Rows are points. The ring and each string are closed loops that go straight from each point to the next, and from the last back to the first. Before rounding, they use only three directions, however many columns there are. Count how often each string passes through the ring. Passing back the other way cancels.
In the rows, zero is written as 100.

Ring:
[[108, 65, 94],
[117, 79, 75],
[135, 132, 72],
[132, 159, 83],
[105, 166, 103],
[80, 138, 123],
[87, 100, 131],
[101, 73, 118]]
String:
[[129, 124, 95],
[83, 97, 70],
[94, 68, 46],
[150, 67, 72],
[155, 86, 97],
[104, 100, 94],
[84, 76, 82],
[89, 93, 87],
[151, 97, 98],
[164, 92, 81],
[149, 99, 63],
[180, 135, 81],
[122, 124, 87],
[78, 111, 73],
[120, 143, 64],
[169, 166, 73],
[162, 147, 87]]
Times through: 2

Ring:
[[106, 78, 138, 103, 84, 36, 121, 108],
[106, 95, 141, 104, 91, 38, 109, 98],
[104, 126, 118, 100, 103, 80, 78, 82],
[102, 136, 84, 93, 105, 127, 57, 79],
[98, 126, 73, 87, 102, 143, 54, 92],
[94, 106, 78, 84, 96, 135, 64, 108],
[97, 75, 101, 89, 85, 92, 97, 123],
[103, 68, 123, 98, 81, 54, 119, 117]]
String:
[[105, 94, 118, 99, 90, 67, 102, 100],
[110, 87, 117, 105, 85, 59, 117, 94],
[111, 67, 133, 108, 77, 30, 138, 104],
[108, 54, 140, 105, 74, 22, 143, 118],
[97, 63, 141, 95, 82, 38, 118, 131],
[98, 81, 123, 93, 88, 66, 101, 118],
[104, 92, 104, 96, 89, 86, 97, 102],
[105, 74, 100, 97, 80, 81, 113, 109],
[103, 62, 102, 95, 76, 77, 119, 119],
[106, 82, 96, 97, 83, 88, 107, 103],
[100, 87, 110, 94, 88, 81, 97, 111],
[94, 70, 127, 90, 85, 61, 104, 131],
[99, 51, 130, 94, 76, 46, 126, 134],
[106, 54, 124, 101, 74, 44, 135, 120],
[111, 70, 114, 104, 78, 56, 129, 103],
[109, 78, 119, 104, 82, 55, 122, 101],
[114, 65, 140, 111, 76, 18, 145, 102],
[105, 70, 162, 106, 83, 5, 133, 114],
[98, 82, 162, 99, 91, 19, 112, 119],
[99, 96, 130, 95, 94, 62, 93, 110],
[106, 99, 114, 100, 91, 72, 99, 94],
[110, 98, 124, 105, 89, 55, 110, 89],
[111, 92, 147, 109, 89, 24, 121, 92],
[114, 93, 132, 111, 86, 38, 123, 85],
[108, 96, 116, 102, 89, 67, 106, 93]]
Times through: 1
String:
[[107, 159, 83, 98, 112, 130, 49, 58],
[111, 135, 87, 102, 101, 112, 74, 65],
[104, 114, 106, 97, 97, 91, 82, 89],
[105, 114, 109, 99, 97, 85, 85, 88],
[111, 115, 104, 104, 94, 84, 94, 77],
[107, 115, 143, 106, 99, 41, 98, 85],
[102, 105, 164, 103, 98, 20, 102, 101],
[100, 99, 143, 99, 95, 45, 98, 105],
[102, 101, 112, 96, 93, 81, 91, 100],
[112, 101, 111, 105, 89, 70, 107, 84],
[101, 100, 117, 96, 94, 75, 91, 102],
[99, 99, 137, 96, 96, 54, 93, 108],
[102, 105, 172, 105, 99, 10, 104, 101],
[109, 117, 147, 108, 99, 36, 100, 81],
[111, 118, 108, 105, 96, 79, 94, 75],
[109, 117, 101, 102, 96, 91, 88, 79],
[109, 140, 105, 103, 105, 95, 72, 67],
[106, 157, 101, 99, 113, 110, 53, 63],
[98, 143, 107, 92, 111, 109, 51, 83],
[98, 111, 110, 92, 99, 92, 76, 101],
[106, 123, 86, 97, 98, 115, 75, 79],
[108, 141, 74, 97, 104, 135, 61, 66],
[106, 155, 73, 95, 111, 143, 46, 62],
[100, 149, 92, 92, 112, 125, 47, 76]]
Times through: 1

Ring:
[[106, 114, 66, 146, 80, 112, 74, 127, 118, 90, 75, 108],
[85, 124, 66, 110, 64, 104, 82, 120, 105, 102, 104, 124],
[69, 113, 67, 72, 84, 98, 126, 113, 92, 82, 111, 132],
[60, 95, 90, 59, 114, 100, 166, 115, 103, 73, 103, 119],
[77, 94, 114, 112, 116, 112, 138, 129, 138, 95, 79, 89],
[96, 95, 96, 138, 112, 115, 114, 131, 136, 85, 64, 89]]
String:
[[49, 94, 109, 51, 116, 100, 176, 116, 113, 86, 110, 113],
[50, 83, 112, 49, 134, 101, 195, 117, 115, 72, 100, 108],
[73, 89, 90, 81, 124, 104, 161, 119, 111, 65, 86, 109],
[81, 96, 83, 97, 110, 106, 137, 121, 112, 72, 84, 110],
[69, 106, 119, 108, 97, 111, 123, 128, 141, 117, 94, 92],
[60, 97, 145, 106, 111, 114, 143, 133, 158, 127, 92, 78],
[63, 89, 136, 98, 125, 113, 159, 130, 148, 105, 85, 82],
[77, 86, 92, 89, 128, 106, 161, 121, 115, 63, 79, 104],
[80, 97, 84, 97, 109, 106, 136, 121, 113, 75, 85, 109],
[72, 102, 102, 98, 101, 108, 132, 124, 125, 97, 94, 103],
[56, 101, 119, 79, 105, 106, 151, 123, 130, 107, 104, 101],
[51, 87, 98, 42, 127, 98, 191, 113, 103, 66, 105, 118],
[62, 89, 76, 47, 124, 96, 180, 111, 89, 50, 100, 128],
[72, 98, 73, 72, 109, 100, 150, 114, 96, 63, 96, 124],
[73, 107, 82, 87, 93, 103, 127, 118, 108, 87, 101, 118],
[60, 120, 77, 66, 73, 97, 121, 113, 97, 100, 123, 132],
[65, 123, 58, 62, 66, 94, 114, 109, 83, 89, 126, 144],
[79, 114, 47, 76, 82, 96, 117, 111, 81, 67, 106, 140],
[81, 125, 49, 89, 62, 98, 91, 113, 86, 88, 113, 139],
[86, 112, 59, 98, 85, 102, 108, 117, 96, 76, 96, 127],
[83, 114, 73, 106, 82, 105, 103, 120, 109, 91, 96, 118],
[80, 130, 80, 115, 55, 106, 73, 123, 117, 123, 110, 118],
[78, 135, 79, 114, 46, 105, 66, 122, 116, 130, 116, 121],
[73, 139, 77, 105, 41, 103, 65, 120, 111, 133, 123, 126],
[72, 130, 57, 80, 55, 96, 92, 112, 88, 100, 124, 141],
[77, 107, 54, 73, 94, 97, 132, 111, 84, 62, 102, 136],
[77, 104, 68, 82, 98, 101, 133, 115, 97, 70, 97, 125],
[74, 111, 89, 96, 87, 105, 117, 121, 116, 99, 100, 113],
[75, 104, 83, 90, 97, 104, 129, 119, 110, 84, 96, 115],
[57, 105, 100, 69, 98, 102, 146, 118, 114, 97, 111, 115]]
Times through: 5
String:
[[86, 107, 113, 138, 94, 116, 100, 133, 147, 117, 79, 85],
[96, 103, 103, 150, 99, 118, 96, 134, 145, 104, 68, 85],
[88, 104, 83, 118, 98, 109, 112, 125, 120, 86, 81, 106],
[108, 94, 61, 134, 112, 111, 111, 125, 110, 54, 60, 107],
[125, 107, 55, 172, 89, 116, 64, 131, 120, 73, 53, 102],
[103, 123, 77, 156, 66, 114, 56, 130, 130, 114, 81, 102],
[90, 119, 82, 131, 72, 110, 79, 126, 124, 110, 91, 107],
[94, 112, 59, 117, 83, 106, 95, 120, 103, 79, 87, 120],
[92, 129, 52, 116, 56, 103, 69, 118, 98, 97, 103, 130],
[77, 140, 65, 104, 39, 101, 62, 118, 103, 125, 123, 132],
[71, 127, 85, 99, 60, 103, 89, 120, 114, 121, 116, 120],
[65, 122, 81, 81, 69, 100, 109, 116, 105, 108, 119, 126],
[72, 109, 82, 87, 90, 103, 124, 118, 108, 90, 102, 119],
[70, 96, 67, 60, 112, 97, 159, 111, 88, 55, 99, 130],
[59, 89, 72, 39, 124, 94, 185, 108, 84, 47, 104, 132],
[45, 92, 104, 39, 120, 97, 187, 113, 105, 78, 113, 118],
[68, 103, 103, 91, 100, 106, 135, 123, 123, 99, 98, 105],
[74, 106, 100, 104, 95, 108, 122, 125, 126, 102, 94, 103],
[79, 94, 90, 97, 115, 107, 143, 122, 117, 74, 83, 106],
[80, 86, 102, 105, 127, 111, 151, 126, 128, 74, 73, 95],
[83, 95, 130, 138, 113, 119, 121, 136, 158, 114, 71, 73]]
Times through: 4

Ring:
[[69, 98, 81, 100, 129, 61, 144, 100, 107, 97, 106, 134, 92, 112],
[111, 105, 83, 100, 121, 106, 130, 135, 102, 98, 98, 90, 75, 97],
[127, 97, 104, 115, 117, 124, 113, 126, 95, 110, 88, 87, 93, 82],
[110, 81, 126, 126, 103, 118, 95, 83, 88, 109, 80, 104, 127, 83],
[88, 76, 126, 123, 99, 100, 97, 62, 89, 102, 82, 119, 137, 94],
[58, 82, 106, 114, 117, 59, 124, 59, 99, 101, 97, 150, 128, 110]]
String:
[[137, 99, 101, 109, 106, 142, 106, 136, 92, 101, 85, 64, 84, 82],
[121, 94, 102, 105, 94, 137, 100, 118, 91, 89, 84, 66, 92, 92],
[115, 92, 105, 107, 96, 129, 101, 110, 91, 91, 84, 75, 98, 93],
[105, 90, 107, 114, 111, 107, 111, 101, 94, 104, 89, 103, 107, 92],
[115, 87, 123, 137, 136, 97, 117, 96, 94, 136, 89, 134, 124, 72],
[126, 77, 144, 148, 123, 116, 95, 80, 86, 139, 77, 126, 144, 63],
[110, 75, 136, 129, 94, 124, 84, 71, 84, 108, 75, 101, 138, 82],
[98, 80, 119, 111, 81, 124, 87, 77, 86, 85, 78, 85, 122, 99],
[91, 84, 111, 113, 101, 101, 106, 81, 93, 96, 87, 108, 118, 99],
[81, 83, 115, 122, 119, 78, 116, 71, 96, 111, 91, 138, 128, 96],
[81, 85, 110, 117, 114, 83, 116, 76, 96, 104, 92, 129, 122, 99],
[65, 81, 115, 125, 128, 56, 125, 58, 99, 116, 96, 163, 136, 100],
[42, 75, 119, 130, 136, 27, 133, 34, 102, 121, 100, 195, 152, 105],
[44, 76, 113, 115, 109, 51, 119, 39, 98, 96, 95, 159, 141, 115],
[68, 82, 106, 105, 94, 85, 108, 65, 95, 83, 90, 117, 121, 113],
[89, 89, 102, 106, 100, 101, 110, 90, 95, 90, 90, 101, 107, 104],
[78, 85, 108, 116, 117, 77, 120, 76, 98, 105, 94, 134, 121, 101],
[67, 80, 116, 125, 125, 60, 122, 58, 98, 115, 94, 159, 137, 99],
[64, 73, 127, 130, 118, 62, 112, 42, 94, 115, 90, 161, 150, 98],
[74, 68, 136, 125, 87, 95, 86, 36, 85, 96, 78, 126, 154, 99],
[94, 77, 122, 111, 75, 125, 82, 69, 85, 81, 76, 84, 127, 101],
[98, 85, 112, 112, 96, 112, 101, 86, 91, 94, 84, 97, 115, 97],
[102, 84, 120, 126, 117, 99, 109, 85, 93, 116, 87, 122, 124, 85],
[122, 83, 132, 141, 128, 109, 105, 90, 90, 136, 83, 127, 132, 68],
[137, 87, 127, 134, 119, 130, 99, 108, 88, 128, 80, 99, 118, 67],
[138, 92, 115, 119, 104, 144, 97, 121, 88, 109, 80, 72, 101, 76],
[127, 94, 104, 105, 90, 145, 96, 120, 89, 88, 81, 58, 92, 91],
[106, 92, 100, 101, 91, 125, 102, 107, 92, 83, 86, 74, 96, 101],
[112, 95, 102, 115, 120, 107, 119, 114, 97, 110, 92, 103, 99, 88],
[122, 99, 102, 122, 138, 103, 128, 126, 99, 126, 95, 113, 95, 78],
[140, 103, 101, 124, 141, 117, 127, 143, 99, 131, 93, 101, 87, 70]]
Times through: 5

Ring:
[[89, 110, 96, 124, 92, 106, 82, 134, 104, 122, 102, 67, 84, 60],
[84, 108, 102, 122, 95, 99, 81, 143, 100, 119, 119, 46, 78, 77],
[84, 101, 107, 112, 97, 91, 84, 141, 97, 111, 134, 39, 74, 101],
[98, 86, 111, 89, 99, 89, 94, 117, 98, 97, 139, 69, 75, 129],
[110, 79, 110, 75, 99, 93, 101, 95, 103, 92, 130, 106, 79, 135],
[123, 76, 105, 66, 99, 100, 106, 73, 109, 90, 114, 149, 84, 130],
[132, 80, 96, 69, 95, 113, 108, 57, 116, 95, 85, 187, 95, 101],
[127, 88, 90, 84, 91, 119, 103, 65, 117, 103, 71, 179, 101, 73],
[117, 98, 88, 100, 89, 119, 95, 84, 114, 110, 70, 151, 101, 55],
[102, 107, 90, 117, 90, 115, 87, 110, 110, 119, 81, 108, 95, 49]]
String:
[[108, 90, 102, 90, 96, 101, 96, 101, 106, 104, 113, 111, 82, 104],
[118, 80, 110, 68, 104, 98, 105, 85, 111, 102, 130, 147, 65, 142],
[119, 84, 105, 74, 101, 103, 103, 84, 113, 104, 116, 151, 72, 123],
[111, 85, 102, 85, 94, 101, 98, 92, 104, 95, 108, 112, 92, 105],
[117, 77, 103, 75, 94, 99, 102, 81, 103, 85, 109, 121, 97, 116],
[111, 88, 101, 88, 95, 103, 97, 94, 106, 99, 106, 117, 89, 100],
[122, 84, 104, 72, 101, 105, 105, 79, 114, 105, 113, 162, 72, 122],
[126, 74, 110, 57, 104, 99, 110, 71, 113, 95, 126, 166, 69, 149],
[116, 72, 113, 63, 102, 90, 105, 85, 103, 86, 136, 121, 76, 153],
[107, 76, 118, 67, 105, 84, 102, 102, 101, 91, 154, 95, 64, 165],
[91, 82, 115, 89, 98, 80, 92, 125, 90, 87, 149, 34, 81, 139],
[93, 90, 106, 100, 93, 90, 89, 123, 94, 95, 126, 48, 90, 106],
[78, 97, 109, 114, 94, 85, 82, 148, 89, 101, 139, 6, 83, 104],
[73, 111, 108, 127, 98, 90, 77, 164, 96, 124, 143, 12, 63, 93],
[83, 103, 101, 120, 91, 95, 81, 140, 94, 107, 117, 30, 91, 77],
[100, 96, 99, 103, 93, 102, 90, 111, 103, 105, 106, 87, 90, 85],
[95, 108, 98, 115, 96, 107, 86, 126, 109, 126, 108, 92, 73, 73],
[94, 110, 97, 118, 96, 108, 85, 127, 109, 127, 105, 91, 74, 68],
[94, 109, 97, 118, 95, 108, 85, 128, 108, 126, 105, 87, 76, 68],
[84, 121, 97, 134, 97, 109, 78, 149, 109, 140, 110, 68, 66, 56],
[77, 114, 99, 134, 92, 100, 76, 153, 98, 123, 115, 27, 81, 62],
[86, 101, 101, 117, 91, 96, 83, 134, 95, 106, 114, 39, 92, 79],
[93, 97, 102, 107, 93, 97, 87, 124, 99, 106, 116, 63, 87, 90],
[79, 97, 109, 114, 94, 85, 82, 147, 89, 100, 138, 5, 85, 103],
[82, 92, 115, 102, 99, 80, 86, 144, 90, 99, 154, 15, 72, 129],
[96, 85, 106, 95, 92, 89, 91, 115, 93, 87, 123, 50, 97, 110]]
Times through: 2
String:
[[78, 99, 113, 110, 99, 83, 83, 152, 92, 109, 152, 14, 67, 119],
[88, 96, 115, 97, 105, 87, 89, 138, 100, 114, 156, 55, 53, 134],
[88, 90, 117, 94, 102, 82, 90, 136, 94, 102, 158, 39, 63, 141],
[94, 88, 108, 96, 94, 89, 90, 120, 94, 93, 129, 51, 88, 113],
[103, 92, 103, 95, 96, 100, 94, 108, 104, 104, 115, 97, 82, 101],
[96, 91, 105, 99, 94, 94, 90, 117, 97, 98, 121, 64, 89, 103],
[79, 97, 112, 110, 97, 83, 83, 148, 90, 103, 146, 11, 76, 114],
[75, 107, 110, 121, 99, 88, 79, 159, 95, 119, 145, 15, 64, 101],
[85, 100, 102, 117, 91, 95, 83, 135, 95, 105, 117, 35, 92, 81],
[102, 95, 99, 101, 93, 103, 91, 109, 104, 106, 105, 93, 89, 86],
[95, 115, 94, 123, 96, 113, 84, 128, 113, 135, 98, 102, 72, 57],
[97, 117, 87, 130, 90, 120, 83, 122, 113, 132, 76, 106, 89, 31],
[100, 98, 91, 113, 85, 108, 87, 107, 101, 100, 81, 82, 113, 53],
[108, 95, 95, 100, 91, 108, 93, 99, 107, 105, 92, 113, 95, 76],
[112, 97, 88, 105, 86, 115, 93, 89, 108, 103, 69, 124, 112, 51],
[119, 99, 83, 105, 86, 124, 95, 79, 115, 110, 55, 157, 111, 38],
[110, 95, 91, 103, 87, 112, 93, 93, 107, 101, 78, 115, 108, 60],
[109, 96, 94, 101, 92, 110, 93, 97, 109, 108, 89, 120, 94, 72],
[110, 106, 90, 109, 93, 119, 92, 100, 117, 125, 80, 143, 85, 55],
[98, 116, 87, 128, 91, 119, 83, 120, 113, 132, 78, 110, 87, 34],
[99, 107, 96, 113, 95, 110, 88, 118, 110, 124, 100, 106, 77, 70],
[102, 100, 99, 104, 96, 105, 91, 113, 108, 116, 108, 103, 79, 85],
[100, 99, 101, 103, 97, 103, 91, 115, 107, 115, 112, 98, 77, 90],
[88, 94, 103, 110, 90, 91, 85, 130, 92, 96, 119, 31, 97, 90]]
Times through: 1
